Every row gives one point. To make a cloud, some directions were put in groups of two or more. Within a group, all points are equally far from the middle, so they leave a hole (a ring in 2 directions, a hollow ball in 3). The other directions are filled evenly. Then the cloud was stretched, turned, moved and blurred a little. How many holes are there, and how many directions does each take, smallest first?
(in the rows, 128 means zero)

Cloud (20 x 3):
[[115 137  94]
 [107  71 101]
 [129 120 101]
 [ 47 126 176]
 [ 77 161 123]
 [ 54 144  84]
 [118 194 106]
 [139 172 121]
 [125 102 163]
 [120 199 188]
 [ 90 112 161]
 [114 105 164]
 [117 233 103]
 [ 99 122  94]
 [109 145 180]
 [ 69 117 121]
 [ 52 141 172]
 [119  52 172]
 [113 109 184]
 [173 146 141]]
Holes: 0

Cloud, 27 rows:
[[171  75 116 176]
 [161  41 133 124]
 [122  83 106 192]
 [131 154 173 149]
 [168 132 124  55]
 [ 65 105  99 157]
 [141 137  54  99]
 [172  44 145 131]
 [159 165 100 157]
 [ 71 135 120  95]
 [183  96 119 175]
 [126 181 120 148]
 [167 139 175  87]
 [189 136 106  80]
 [207  87 148 133]
 [118  65 186 137]
 [119  74  77 158]
 [124  91  60 118]
 [163 136 137  57]
 [117  81 127  67]
 [129 133  51 107]
 [149 121 125 195]
 [169 153 105 162]
 [207  99 136 138]
 [ 72  86 144 125]
 [ 67 135  80 133]
 [ 70 101  98 163]]
Holes: 2 (2, 2)

Cloud:
[[114 171 171 153 154 145]
 [205 125 110 152 155 165]
 [105 173 157 162 176 106]
 [171 126  61 113 117  67]
 [171  80 137 190 106 126]
 [161 131 107  86  68 131]
 [162 140 194 129 162  81]
 [186 124 118  57 114  90]
 [155 109  76 101 154  65]
 [223 182 138  90 138 114]
 [111 170  70 119 195 101]
 [109 201 143  93 124  75]
 [165 116 170  98 146 170]
 [187 109 160 194 108 133]
 [162 126  75 100  85 139]
 [165 123 157  52 123  87]
 [134 182  80 121 196  88]
 [146 135 129 106  55 115]
 [176 161 144 116 146 181]
 [134 168 178 104 173 155]
 [130 174 180 140 175  93]
 [ 93 137 125  54 147 106]
 [136  92 162 135 152  76]
 [114 119  69 190 105 118]
 [206 121 120  69 100 102]
 [136 187 131 160 164  60]
 [224  97 106 170 100  89]
 [156  93 168 149  92 142]
 [157 185 112 196  95  98]
 [185 191 184 123 117  89]
 [179 167 198  97 145  89]
 [182 190 175  75 154 103]
 [121 143  68 197 102 116]
 [164 182  98 140 190  76]
 [146 166  70 198 102 110]
 [105 167  91 102 127 165]
 [127 144  76  65 156  84]
 [155 106 182 161 130 143]
 [177 126 155  56 108  88]
 [181 198  78 120 116 126]
 [200 178 117 101 184  95]
 [216 155 106 195 125 120]
 [140 108  76  91 167  79]
 [134 123  75  76 162  82]
 [138  81 109 143 167  76]
 [145  79  96 132 176  93]
 [182 116 146 204 133 136]
 [121 156  66 115 124 160]
 [134 105 157  60 156 123]
 [212  85  93 169 112 129]]
Holes: 3 (2, 2, 2)

Cloud:
[[ 83 179 226  23 121 109  89  85]
 [ 98 107 152 146 136 194 148 111]
 [131 176 153 186 135 162 144 135]
 [157 132  98 121 165 151 129  43]
 [103 148 125  90 107  66 198 136]
 [108 185 151 108  85 122 187 169]
 [100 141 115 123 168 135 133  72]
 [137 162 148 138 182 165 114  73]
 [121 138 103 168  74 184 172  77]
 [147 188 103 184  58 149 174 214]
 [ 37 149 143  59 106  67 199 139]
 [116 186 174 136  53 119 148 184]
 [120 166 151  99 140 109  64 169]
 [ 82 175 116 155 166 164 123 194]
 [ 78 130 149  65  86 129 168 180]
 [105 206 148 120  88  93 207 134]
 [133  82 157 157 164 121  82  84]
 [112 126  84  96  96  72  68 136]
 [ 62 149 191  71 138 117 141 113]
 [ 60 119 111 130 144 150 227 164]
 [126 122 141 181 128  89 164 194]
 [161 225 119 131  70 152 125 185]
 [ 81 164 154  88 127  80 170 199]
 [125 140 178  83  92 174 138 136]
 [187 107 168 141 156  69  64 147]
 [ 68 105  97 164 109 142 100 159]
 [ 87  81 117 185 111 162 112 161]
 [104 115 110 129  91  85 113 173]
 [ 65 100  97 152 109 143  79 126]
 [167 124 240 107 154 129  86  89]
 [145 150 132 168  72 161 185 138]
 [ 81  62 120 104 140 141 203 215]
 [141 124 117 107 141  66 124 112]
 [164 194 169 101  86 161 156 147]
 [158 133 135 108 166 190 167  97]
 [111 141  76 216 110  84 153 169]
 [202  90 177 108 110 131 111 161]
 [ 76 129 118 140 197 117 107 125]
 [183 140 161 122 140 107 120 160]
 [124  85 156  46  89 139 131 153]
 [151 144  51  92 109 154 125 146]
 [139 151 141  97  86 113 162 197]
 [100  97 133  53  58 102 181 149]
 [ 64 181 153 184  83  99 141 209]
 [148 131 167 163 108 139 150 191]
 [132  91 111 131 117  42 156 180]
 [218  66 138 166 133 158  63 141]
 [191 146  72 113 168 135 100 150]
 [ 76 143 175 153 120 132  33 164]
 [105 164 158  72 148 145 204 139]
 [120 128 106 123 205  67 113 178]
 [ 75 147  61 200  75 155 162 179]
 [170 196 206 131 159 106 154  63]
 [115  79 130 120 123 101  62 102]
 [181  74 185 128 107 145  97  54]
 [162 167 161  58 167  89  63 155]
 [112 132 105 186 147 148 194 193]
 [ 79 177 142  82 108 106 131 154]
 [143 128  85 148 145 108 146 154]
 [184 139 191 131 114 154  90 169]
 [122  87 136  90 132 178  86 138]
 [ 96 103 107 141 117 131 158 195]
 [126 163 101  91 123  71  93 160]
 [151 162 123 166  89 130 181 167]
 [ 80 192 145 120 141 184 170 211]
 [119 167 217 109 108 119  67  66]
 [182 143 101  96 113 134 128 179]
 [ 90 127 164 124 120  93  79  88]
 [ 81 149 178 122  77 147 164 210]
 [116 116  94 162 189 164 108 121]
 [ 77 205 124 126 137 112 123 169]
 [139 144 113 119 198 110 142  94]
 [107 130 183 128 139  98  73 150]]
Holes: 0

Cloud (95 x 9):
[[153  89 153 104 181 175 136 105 153]
 [167 194 108 145 178 126 147 119 155]
 [ 71 130  93 132  70 147 194 148 112]
 [157 169 118 125 152 156 185  92 149]
 [ 97 177 175 122 132 172 102 123 127]
 [133 121 190 116 113 117  70 184 159]
 [122 129 194 149 126 124 165 130  64]
 [159  89 146 105  83 137 103 188 158]
 [173  93 141 172  90 204 163 160 156]
 [192  70 158 189  85 177 177 131  89]
 [144 116 118 134 157 145 130 118  81]
 [111 101 179  63 175 111 122 122 132]
 [140 114 102 135 109 121 128 163 174]
 [127 210 128 112 158 134  80  69  92]
 [156  94 104 140 146 133  92  87 163]
 [130 109 112 171  57 139 137 143 132]
 [126 169 142 143 106 159 124 222 136]
 [130 116  90 152  99 249 129 134  96]
 [190 103 180 182 138 159 132 106 138]
 [153 118 174 106 154  45  97 112 183]
 [168 102 135 122 140 165 102  85 173]
 [ 98 134  93 121 138 120 108 160 110]
 [143 106 128  82 123 222 137 122 147]
 [184 137 176 164  97 165  98 176  58]
 [100  69  71 143  95 200 156 144 122]
 [159  53 148 137 139 188 177 113 139]
 [194 139 181 191 168 156 135 112 167]
 [184 104 172 169 143 189 207 160 135]
 [188 105  88 105  92 158  83  70 100]
 [ 94 191 145 119 141 186 165 170 127]
 [166 108  84 141  73 149  99 191  89]
 [177 164 111 130  45 133 108  95 149]
 [153  97  74 187 112 188 130 106 100]
 [131 164 142  68 148 149 124 103 151]
 [140 119 134 167 136 160 152  96  75]
 [157  98 109 168 108 132 128 180 111]
 [205 138  62 151  95  75  98  94  94]
 [199 152 191 157 170 117 106 102 154]
 [139  98  84 131  73 176  97 158 119]
 [174 114 129 147 114 172 148 139 164]
 [145 156  87 141 125 108  82 205 113]
 [132 141  82 105 185 145 136 155 166]
 [132 154 141 131 134 178 146 202 104]
 [166 125  99 133  61 120 140 142 168]
 [166 179 176  90 174 137  88 118 133]
 [106  67 112  88 118 208 141 142 182]
 [125 148 118 158  91 138  75 146 146]
 [115 167 100  80 146 134  93  85 138]
 [134  86 125 108 134 128 174 133  99]
 [148  93 126 115 142 197 211 106  54]
 [174 102  98 123  99 156 123 119 140]
 [149 173 128 107  81 127 144 100 103]
 [158 100  91  81 104 183  63  71 113]
 [178 125 140 176  68 110 156  75  95]
 [153  91  85  80  65 201  79  86 108]
 [145 115 139 159 137 114 150 116 167]
 [100  84 154 111  71 156 104 171 138]
 [197 163  56 213 106 160 120 158  95]
 [139 156 147 178 163 157 140 106 162]
 [143  79 159 147 142 159 183 136 118]
 [149 133 139  94 176 128  67  57 193]
 [114  85 151  77 122 165 142 117 161]
 [187 113 151  87  87 168 136 178 161]
 [140 141 160 119 113 122  74 111 101]
 [117 130 124 108 178 193 168 172 130]
 [ 56 142 172 162 147 180 141  84  78]
 [142 105 114  78 110 194 129  89 136]
 [215 116 151 104 101 134 163 126  90]
 [139 166 121 120 132 109 143 149 102]
 [140 121 186  88 107 205 143 142 133]
 [169 179  46 142 168 133  67  96  95]
 [148 170  92 113 146 225 118 107 176]
 [203 128  72 132  54 112 110 106 140]
 [181 131 129  82 151 135 147  75 143]
 [100 149 109 130 150 131  88  95  69]
 [186 141 101 186 126 152  84  74 119]
 [142 158 150 127  66 101 144 128 117]
 [144 113 158 107  81 146 109  74  75]
 [150  98  92 142 142 202  87 110 118]
 [142  84 137 159 108 190 155 189 175]
 [138 139 139  94 133 193  81 117 124]
 [ 97 125  94 125 170 168 148 133 119]
 [167 150 151 116 198 209 142 124 121]
 [151  93  70 160 123 101 180 128 111]
 [199 165 143 102 122 184  82  41 126]
 [132  91 163 155 151 120 100 176  93]
 [ 61 157  77 163 125 142 127 128 139]
 [132 125 116  96 119  76  89  81 111]
 [153 143 193 105 130  91 131 149 133]
 [136  90 117 123 188 174 114 112  99]
 [142 144 103 121 135 176  98  92  85]
 [132 112 156 184 110 109 103 117 106]
 [160 131 224 143 115 198 140 139 165]
 [182  99 148 136  95 166 147 147 129]
 [ 97 109 139 111  91 119 138 162 133]]
Holes: 0

Cloud, 96 rows:
[[ 63  73 122 115 110 164 147 102 106]
 [127 160 173 136 127 144 175  99  28]
 [167 187 116 113  90 124 174 135 147]
 [ 82 162 153 143  64 103 134 119  53]
 [ 89 130 171  78 130 136 149 160   7]
 [113 120 188 192 109 127  94 114 132]
 [122 181 128 144 113 109 183 140  56]
 [136  77 131 121  96 171  91 168 156]
 [186 102 108 133 183 107  89 176 118]
 [ 78 175 128  90 146 125 102 125  55]
 [116  86 156 131 109  87  58  97  78]
 [186  75 120 115 185 122 133 176 121]
 [120 129 180 183 150  87 124  84 122]
 [154 173  87 147  78  96 138 147 160]
 [119 132 144 180 142 107 171 171 180]
 [162 143 107  58  83 156 138 143  90]
 [ 97 151 154 169  85  85 138 198 111]
 [117 121 169 137 105 109  72 105 166]
 [180  76 132 118 114 134 199 164 113]
 [ 94 143 115 158 102 111 191 183 127]
 [134  71 112  63 113 169  69 138  91]
 [142 109 116  95 157 101 200 200 137]
 [187 148 120 158  86  82  98 166 127]
 [124 143 173  81 127 106 132 237 107]
 [126  58 115 104 179 144 125 207 104]
 [102 129 101  84 153  91 187 201 112]
 [180 155 164  77  90 139 169  93  96]
 [144 134 184 129  68  89  81 106  67]
 [151 194 148 117  63 149 140 131 133]
 [135 174 149 162 130 143 184 129 171]
 [156 111  94  90 110  56 155 187  98]
 [113  75 158 118  46 111 152 127  57]
 [130 135 158  44  92  55 145 152 114]
 [ 85  92 140 100 198  70  91 126  81]
 [ 82 142 101 123 125  98 108 203 167]
 [150 146 177 158 102 138 143  66 154]
 [119  84 104 138 166 140 110 178 183]
 [111 154 186  85 175 100 129 119 172]
 [ 91 115 136  46 117  93 139 142 184]
 [120 107 199 131 160  74 131 125 160]
 [159  92  94 125 159 116 206 125 124]
 [153  64  97 147 124  90 105 169  51]
 [133 110  97 118 208 162 123 150 141]
 [119 111 164  52 130 178 108 103 140]
 [162 191 194 103 114 111 129  95  71]
 [137 127 175 142 115 147 125 207  37]
 [162 125 200 142 127 104 193 174 139]
 [181  70 101 147  87 153 119 159  69]
 [135 139 166 122 145  77  92 107 172]
 [158 122 173  45 109 111  75 152  79]
 [168 119 193 193 105 147 126 120 129]
 [142 131 175  41  76 122  96 169  84]
 [ 60 100 130 105  96 134 146 186  55]
 [156 103  93 130  74 176 166 121 110]
 [158 181 184 147 101  83 184 123 140]
 [103 113 142 122 118 181 118 205  65]
 [120 107 188 113 125 112  72 131  13]
 [174  60 116 141 130 171 139 112 145]
 [ 59 105 190 132 139 115  72 165 108]
 [143 121  95  80 131 129 201 109 119]
 [133 157 157 151 117 126 212 180 136]
 [ 84 160 204 101  83 158 170 101 110]
 [183 108  75 188 126 104 103 141  94]
 [137 115 148  23 105 117 175 148  84]
 [160  67 177 144  86 108 172 107 111]
 [ 56 183 172 102 126 144 134 145 125]
 [213 117  87 159 124 114 106 122 116]
 [131 143 147  54  55  93 102 145 106]
 [ 67  80 100 151  87 143 120 133  95]
 [127 140  72  65 142  89  86 174 139]
 [131 128 114 130 186 100 158 173 191]
 [142 168 139  95 131 182 108 178  66]
 [165  94 129 118 124 117 138 225  75]
 [ 86 105 183 163  73  96 102 112 111]
 [ 88 164 121 128 102  90 140 206 151]
 [ 91 130  86 108 122  58 162 191 107]
 [100 164 197 108 156 154 194 161 124]
 [119 103 150  69 101 107  49 109  73]
 [134 119 202 155 128  91  80 150  57]
 [165 103 133  44 171 115 169 136 119]
 [113 101  75 141  61 112 115 170  95]
 [ 62  91 135  25 145  97 107 142  95]
 [ 74 153 215  55 157  93 142 171 102]
 [ 93  60 167  52 132  98 100 161  46]
 [125 106 161 112  77 146 118 214 134]
 [147 138 111 180 149 109 202 150 123]
 [ 89 103 170 140 176 106  90 204 104]
 [170 157 102 184 131 120  84 130 150]
 [ 98 114 180 147  86  54 115 137  64]
 [128 140 200 146  76 175 103 169  69]
 [113  49 143 143  70 117 105 116  73]
 [160 150 124 201 146  99 120 138 160]
 [ 68 101 135 109 104 113 202 105 109]
 [120 133 114  43 152 133 157 196 141]
 [ 68  98 162 166 101 163 157 139  76]
 [ 79 146 172  95 212 134 118 154 105]]
Holes: 2 (3, 6)
